Each row of a before or after table is a point. The points were changed in one or more steps. Then noise was added and the rows were shuffled. The steps act on columns, c1 being the first. Write out the steps. A step turns or swaps two columns, mirrors them in a line or flattens them onto one, adds a multiple of one to another, or multiplies or shifts one. Angles are multiples of 10 degrees, from the lower column toward the higher: turns from -170 to 170, lines from 10 to 170 but not 90. Use the fewest steps. Two steps may share a column if one is a turn and the other turns, adds or multiplies; they go together, in the order done. Otherwise the lowest column goes first.
(in the rows, 128 means zero)

Before (12 x 3)
[[184  78  78]
 [122 116 167]
 [174  66 176]
 [119 150 124]
 [119 111 156]
 [104  87 105]
 [153 108 136]
 [133 129 243]
 [150 169 154]
 [160  73  78]
 [117  48 118]
 [149 116  54]]
After (12 x 3)
[[103  82 130]
 [118 128 161]
 [173  97 201]
 [153 115 142]
 [118 148 115]
 [152  82  69]
 [117  52 159]
 [117 139 166]
 [184  63 110]
 [151 179 129]
 [157  57 111]
 [132 184 227]]
Steps: turn c2 and c3 by -30 degrees

Before (11 x 6)
[[ 85  90 149 164  99 133]
 [144 186 109  97 164 171]
 [157 107  77 148  84 122]
 [117 104 202 159  66 153]
 [115 149 114 146 135  89]
 [ 77 143 132  57 188 212]
 [ 77 101 151  87 153 164]
 [ 54 127 139  94 141 169]
 [173  77 149 151  89  69]
 [109 154 126  92 206 203]
 [ 92 132 117 120 213 201]]
After (11 x 6)
[[177 149 160  87 120 148]
 [184  66  93 144 119  28]
 [158 149 120  47  75 158]
 [162 123 127 140 139  17]
 [ 78 133 166  82 131 196]
 [204  96 114 123 131  92]
 [180  81 127 101 135  86]
 [129 153 122 148 165 147]
 [116 120  82 178 113  75]
 [148 103  97 148 127  20]
 [107 139 176 159  96 164]]
Steps: turn c5 and c6 by -130 degrees; turn c1 and c5 by -160 degrees; turn c2 and c4 by -70 degrees; turn c3 and c4 by -120 degrees

Before (10 x 9)
[[136 149 128 112 140  82 128 172  68]
 [166 123  62 140 194  35 101 142 108]
 [179  88 119 130 171 106 156 162 124]
 [131  99 173 139 153  45 129 113  88]
 [123 175 124 100 105  68 152  47 202]
 [ 99 174 164 108  91  85  81  91 229]
 [107 140 124  82 111 114  78  65 155]
 [132 133  71 194 199  93 125 139  86]
 [ 67  80 119  89  35 113 126 159 157]
 [ 98  94 147  97 202  68 164 166  99]]
After (10 x 9)
[[ 57 128 155 142 165  33 103 107 110]
 [169  78 176  89 108 115 126 202 157]
 [142 140 146  82 123 112  78  84 151]
 [129 178 133  98 179  67 150  69 201]
 [124 147 120 111  71  84 131 161  69]
 [ 83  91 101 129 176 106 155 133 124]
 [164  92 132  95 169  69 163 125 101]
 [153  98  90 141  82  46 126 102  88]
 [172 171 117 108 227  87  81 115 230]
 [ 88 134 167 193 134  93 125  99  84]]
Steps: turn c1 and c3 by -140 degrees; turn c5 and c8 by -30 degrees; add 1.5 times c9 to c5

Before (11 x 11)
[[130 196 183  67  56 125  99 228 116 188 136]
 [ 99  94  99 106 180 127 148 146 139  72 145]
 [117 139  84 111 128  86 145  79 183  81 155]
 [129  85 129 199 104 105 140 155 128 114 155]
 [157 102  81 132 130 146 190 112 139 116 123]
 [154  83  61 155 164  87 108 127 144 115 109]
 [134 157 155 102 110  87 142 190  90 213 189]
 [121 110 127 110  75 154  95 172 119 203 194]
 [128 131 186  76  90 112  97 143  61 159 135]
 [103  65 139 112 149  98 154 119 172 137 102]
 [182 175 208  98 103 146  92 186 127 198 199]]
After (11 x 11)
[[102 133 153 156  52 207  98 248 119 180  75]
 [105 121 152 147  13 198  98 146  61 153  46]
 [118 118 135 103  32 179 144 199  95 219 123]
 [129  84 130 157  32 130 102 158 123 195 132]
 [172  87  92  75 184 124 107 111 140 100 151]
 [111  71 139 112 212 156 149  88 176 147 167]
 [170 109  85 141 140 113 188  96 138 132 128]
 [128  91 126 134 165 150 147 124 143  85 181]
 [119 142 137 151  65 148  87 208 125 181 163]
 [128  79 132  78  99  60 141 128 123 114 140]
 [138 164 117 106 171 179 141  83 185  81 194]]
Steps: flatten c1 and c3 onto the line at 140 degrees; turn c2 and c8 by 30 degrees; turn c4 and c6 by -120 degrees; multiply c6 by 1.3; add 1.5 times c9 to c5; turn c5 and c11 by 40 degrees; add 0.3 times c7 to c10

Before (12 x 14)
[[127  81 165  61 101  44  83 197 169  93 116  91  51 153]
 [ 88 169  69  98 156 131  62  74 147  69 183  75  85 115]
 [124  83 155  91 149 102  78 152 101  76 173 121 153  57]
 [ 72 112 137 157 102 111 158 128  77 163 185 192 170  90]
 [184 120 139 170  56 107 148 185 140 176 132 103 164 118]
 [ 68  98 181  97 141 127 142 154 189 162 173  78 136  90]
 [101 127 153 159 129  97 173 176 144 124 143  79 174 175]
 [125 170  64  96  70 121 181 142 152 158  65  71  92  95]
 [141 185 175 171 166  61 129 123 125 153  92  60  90 125]
 [191 179  58 157  90  52 142 124 176 162  72 188 181 117]
 [164  89  95 115 171  30 173 128 138 191 172 144 133 138]
 [133 150 188  84  68 122 164 118 171  63 119 134  97 183]]
After (12 x 14)
[[123  99 132  98 121 122 131 154 209 160 131  76 114  42]
 [ 83  87 146 147 131 138 160 118 200  63 120 131 195 160]
 [182 154  45 175 154  37 152 122 122 164 123 186 157 190]
 [113  96  69 168  81 149  53  71 105  68 140  72 124  78]
 [107  62 130  79  43  96  88 195 183  96 135  89 210 138]
 [140 173 165 184  52  88 135 121 159 149 127  58 129 144]
 [189  91 166  81 124  95  69 150 125  77 138 124 103  88]
 [175 168 133 123 181  90 150 184 144 177 127 105 177 184]
 [154  97  64 170 127 141 189 141 108 157 113  73 200 110]
 [125 159 167 110 166  91 146 128  93 167 123 195 135  47]
 [143 111  97  89  68  38 166 128 114 189 121 144 113 173]
 [ 67 159 139 129 148  75 170 178 158 125 118  83 112 125]]
Steps: multiply c1 by 1.3; turn c1 and c14 by 60 degrees; swap c2 and c4; turn c3 and c9 by 40 degrees; turn c6 and c13 by 30 degrees; turn c5 and c13 by -120 degrees; flatten c7 and c11 onto the line at 170 degrees

Before (12 x 18)
[[111 133 173 117 218 102 102 144 128 150 126 105 165 141 172 249 144 136]
 [143 136 110  68  92  66  94 123 125 108  73  76  57 148 140  97 129 128]
 [145 148 127 110 140 123 127 123 117 108 106 117 162  61 165  90 124 152]
 [141  87 118 140  99 106 136 139 119 147  89 177 115 131 118  87 131 148]
 [152 101 135 138 103 140 100 129 135  96  90 183 156 152 170  74 141 155]
 [131 125 168 111  80 132  64 116 136 101  88 191 162  89 103 137 116 135]
 [119 140 139 156 131 109 144  99 137 130  80 102 132 145 164 158 150 154]
 [ 87 131 132 131 245 141 135 109 112 103  69 126 155 124 162  83 139 149]
 [142 142 232 142  90 116 142 135 116 150  72 188 169 125 154 102 112 146]
 [ 63  71 137 142  87 111 130 130 186 105 162 136 168 143 156  87 128 160]
 [149 134 143 139 103  95  77 143 189 100 151 191  45 137  77  83 132 116]
 [123 139 124 133  81  79 132 119 233 237 135 184 163 146 131  93 133 153]]
After (12 x 18)
[[103  86 143 141 129 108 144 101 134 129 186 101 137 145 167 159 151 152]
 [178  84 112 136  89  59  96 122 126 103 161  75  42 147 139  96 131 126]
 [153  92 125 110 143 119 125 121 115 107 161 120 155  64 160  88 124 154]
 [131 122 118 150  99 107 135 138 119 150 216 176 126 131 119  86 131 145]
 [139  99 170 107  82 129  64 112 134 100 166 194 148  91 104 140 111 136]
 [ 67 192 137  78  87 109 128 130 192 111 196 137 144 142 156  83 128 156]
 [ 94  77 133  89 248 139 135 105 112 101 189 122 142 123 160  79 138 151]
 [136  76 235 123  87 117 143 135 115 155 183 194 176 125 150 109 113 145]
 [137 117 132 133 103 142 100 128 140  94 209 185 162 151 170  74 144 152]
 [123 128 173  95 218 104 101 144 129 152 139 110 150 142 176 247 146 133]
 [118 124 126 110  82  80 134 119 238 239 154 183 160 149 131  96 132 155]
 [137 141 143 183 105  98  76 143 192 104  91 187  70 135  76  81 134 116]]
Steps: turn c1 and c4 by 40 degrees; turn c4 and c13 by 30 degrees; turn c2 and c11 by -130 degrees; add 1.5 times c18 to c11

Before (8 x 24)
[[162 133 139  75 120 139 152 147 123 159 156 146 117 157 137 155 150 161
   95 118 196 114 151 152]
 [117 116 173  83  62 143 141 196 101  92 123 142 167 112 127 137 101 181
  144  81 161 112 120 188]
 [144 139 119 112 133 145 142 155  99  71 149 118 154 164 126 174  96 124
  105  99 167 159 115 175]
 [118 120 150 172 126 157  58 157 173 139 194 109 112 135 159 137 166 113
   89 112  27 180  64 147]
 [141  81 135 234 165 145 142 158 159 148 152  96 115 101 162 122 158 121
  106 104   7 178  94 124]
 [108 131 131 245 126 144  87 163 135 134 193  90  48 119 204 132 117 143
  138 103  64 162  49 164]
 [149 151 123  76  85 144 148 150  70  94 106 122  98  81 144 133 104 129
  132 133 164 120  88 168]
 [122 180 108 102  64 131 130 171 135 102 116 143 119 124 111 138 127 118
  129  89 150  69 154 178]]
After (8 x 24)
[[124 181 111 102 151 150 129 171 133 102 140 141 119 125 111 117 126 138
  131 199 120  69 215 177]
 [160 134 137  75 129 179 153 148 123 157  99 145 117 156 136 161 149 154
   95 142  85 116 210 151]
 [107 132 130 246 113  75  87 162 135 135  64  89  48 120 204 143 118 131
  139 148 163 164 108 163]
 [151 151 123  76 164 170 148 151  69  93 143 124  98  80 146 130 105 131
  131 152 122 120 148 169]
 [141  80 136 234  86  41 143 159 160 148  98  96 115 101 163 121 157 122
  105 122 212 179 155 124]
 [119 121 149 171 118  54  59 156 172 140  56 108 114 136 160 112 166 137
   89 142 197 181 125 148]
 [145 140 119 112 105 165 141 154 100  71 101 117 154 164 126 127  96 175
  107 148 111 159 174 174]
 [118 115 172  82 149 164 141 197 101  92 126 141 167 112 128 182 101 135
  143 204 119 112 180 187]]
Steps: turn c5 and c20 by -140 degrees; turn c6 and c11 by -160 degrees; turn c6 and c21 by -130 degrees; swap c16 and c18; shift c23 by 60

Before (11 x 48)
[[126 142 100 182 115 125 138 107 112 162 137 102 144 145 118  23  96 153
  112 235 129 141 100 121 151 101 143 165 103 162 244 219  94 119 130 133
  115  86 129 139 134 113 127 172 138 138 141  87]
 [ 63 133 153 112 146  95 145 160 116 168 122 159  38  60 127 161 123  80
  151  42  92 114 119 160 144  92 209 118 189  63 107 107 146 110 173 105
  102  83 133 158 177 128 108  73 104  33 181  92]
 [ 97  80 115 135 113 117 129 128 105 163 132 110 146 105 116 103 116 169
   95 189 155 151  80 149 141 111 134 151 121 144 218 237  97 136 155 128
  112  97  86 100 143 170 143 146 139 108 136 141]
 [ 51 147 155  94 120 102 167 125  87 146 120 165  17  45 139 175 118  63
  154  19  90 137 128 132 148  88 119 117 171  18 110 123 171  92 152 109
  166  99  91 123 140 120  99  94 101   7 132 102]
 [ 82 133 127 168  96 102 118 143  98 174 142  96 126  79  93  51  87 134
   99 195 144 127  64 133 105 101 142 132 105 126 171 205  90 142 158 121
   92 141 133 100 100 116 124 153 133 149 139 122]
 [120  62 156  69 134 107 138 142 113  93 132 170 145 163 131  74  68 128
  138 124 139 102 121 102  84 145 122 147 135 114  96 149  91  92 121 183
  126 124 125 153 168 132  84  81 157 127 114  92]
 [157  56 138  89 118  89 170 128 114  95 125 151 108 139 110  87 116 129
  124 106  88 124 130 108  93  94 139 142 162 122  78 143 128  63 141 156
  103 107 182 165 129 118 141 103 145  71  99 122]
 [117  45 181  84 116  96 145  98 112 103 165 158 153 141 121 129  64 113
  163 123  65 116 144 119 131 121  99 157 143 107  95 139  97 103 113 132
   70  74 111  99 137 123 112  88 126 130 112 129]
 [120  78 160 128 167  90 130 106 149 116 121 169 138 145 131 111 102  98
  161 156 124 104 121 148  57 119 146 175 180  99  94 142 122  70 161 116
  147 104 141 134 145  99 163 108 145 124 127 126]
 [149 110  81 146 120 135 130 107  94 176 177 162 148 158  93  83  94 138
   70 222 112 117  63 169 118  96 165 146 117 107 185 205  84 128  89 121
  124  86 102 126 122 136 132 147 162 126 118 132]
 [173  91 129 105 100  76 168 114 130 135 129 140 131 133 102 113 116  89
  141 123 106 106 127 123  86 149 141 149 159 113 100 124 108  80 152 202
  124  83  99 155 122 166  98 111 135 129 126 107]]
After (11 x 48)
[[ 62 134 151 113 147  94 144  91 116 171 123 160  38  72 126 161 124  76
  150  43  89 101 118 160  94  92 209 119 187  62 110 107 147 111 173 117
  101  81 132 159  85 145 108 195 105  32 180  55]
 [123  66 157  66 137 107 137 134 115  93 132 171 146  84 129  74  69 130
  138 123 137 111 122 102  33 144 125 147 136 116  98 147  92  94 120 186
  128 119 125 152  82 133  86  93 156 130 113  54]
 [118  46 180  83 115  97 145 159 113 105 166 158 153  89 119 127  68 112
  163 124  65 130 142 118  80 121  99 156 145 109  97 140  99 100 110 124
   70  74 110  99 116 120 112 114 125 127 114 129]
 [ 82 133 129 167  96 101 116 120  99 175 143  97 126 153  93  51  87 132
   99 193 143 151  66 134  56 101 141 131 107 126 174 206  90 140 156 124
   95 142 133 101 144 144 126 181 133 151 138 115]
 [120  74 158 125 168  91 127 156 147 115 120 169 136 107 132 114 100  97
  163 155 122 129 118 145   7 119 146 172 178 100  92 145 125  72 163 106
  146 105 139 133  98 142 160 112 143 123 127 124]
 [ 47 148 154  90 123 102 166 128  88 148 120 166  17  92 139 173 119  59
  157  18  89 111 129 130  98  87 120 117 170  18 109 124 170  93 152 111
  165  98  90 121 122 133  99 212 100   7 135  75]
 [126 143  97 184 113 124 136 150 112 161 139  97 145 172 119  24  98 152
  112 237 131 115 100 121 101 100 146 162 103 163 245 220  94 121 131 122
  114  85 127 139 137 131 128 114 139 138 140  47]
 [174  92 131 107 102  77 167 148 129 137 132 142 131 111 100 111 119  90
  139 121 108 145 126 122  36 149 143 147 159 112 103 123 108  80 152 199
  124  83  98 157 115  92  97 123 134 129 127  84]
 [ 96  77 115 137 112 115 131 108 107 165 132 110 146 144 117 102 117 169
   95 193 157 102  80 145  89 113 136 150 121 147 217 237  96 136 155 137
  113  99  89 102 133  93 142 153 139 105 134 154]
 [146 110  82 146 122 134 126 138  96 176 179 162 150 148  95  83  92 136
   72 225 114 135  62 168  71  96 162 148 116 109 187 203  86 124  89 115
  123  81 103 125 124 108 134  97 164 130 118 135]
 [157  54 141  92 122  90 169 145 113  94 125 150 108 104 109  90 117 130
  126 106  88 131 131 105  44  97 140 142 162 123  78 144 128  65 139 153
  103 109 183 166 126 136 144 117 141  73  98 116]]
Steps: turn c8 and c42 by 150 degrees; turn c8 and c36 by -20 degrees; turn c14 and c44 by -90 degrees; turn c22 and c41 by 130 degrees; shift c25 by -50; multiply c48 by 2
